Every row gives one point. Each copy is the shape, with its points in the same order, turned, moved and blurred by noise. Say if it was mirrored as well.

Shape (7 x 3):
[[-0.28  0.48  0.21]
 [ 0.17  0.20  0.00]
 [ 0.48 -0.12 -0.35]
 [ 0.16 -0.01 -0.46]
 [ 0.05 -0.15 -0.28]
 [-0.35 -0.07  0.42]
 [-0.48  0.17  0.15]]
Copy 1 (7 x 3):
[[-0.29  0.00  0.56]
 [ 0.18  0.26  0.30]
 [ 0.60  0.33 -0.03]
 [ 0.49 -0.02  0.08]
 [ 0.32  0.06  0.00]
 [-0.51  0.10  0.05]
 [-0.34 -0.19  0.29]]
Copy 1 is: mirrored
Copy 2 (7 x 3):
[[-0.14  0.60  0.20]
 [ 0.23  0.17  0.06]
 [ 0.44 -0.26 -0.25]
 [ 0.14 -0.13 -0.34]
 [ 0.05 -0.19 -0.12]
 [-0.26  0.13  0.55]
 [-0.41  0.32  0.24]]
Copy 2 is: only turned

Shape (7 x 4):
[[-0.20 -0.10  0.43  0.45]
 [-0.35  0.25  0.17  0.19]
 [ 0.44 -0.40 -0.20  0.00]
 [-0.27  0.09 -0.23  0.07]
 [ 0.34 -0.17 -0.07  0.50]
 [-0.40 -0.18 -0.22  0.10]
 [-0.54  0.29  0.24  0.25]]
Copy 1 (7 x 4):
[[-0.10 -0.44  0.11  0.46]
 [-0.47 -0.09  0.09  0.28]
 [ 0.46 -0.08 -0.20 -0.23]
 [-0.39 -0.04 -0.11 -0.14]
 [ 0.25 -0.42 -0.40  0.10]
 [-0.34 -0.26  0.13 -0.21]
 [-0.63 -0.18  0.12  0.32]]
Copy 1 is: only turned
Copy 2 (7 x 4):
[[-0.25  0.09  0.21  0.54]
 [-0.35  0.40  0.10  0.12]
 [ 0.25 -0.44 -0.28 -0.06]
 [-0.23  0.12 -0.05 -0.28]
 [-0.07 -0.26 -0.42  0.37]
 [-0.38 -0.05  0.19 -0.23]
 [-0.47  0.49  0.20  0.13]]
Copy 2 is: only turned
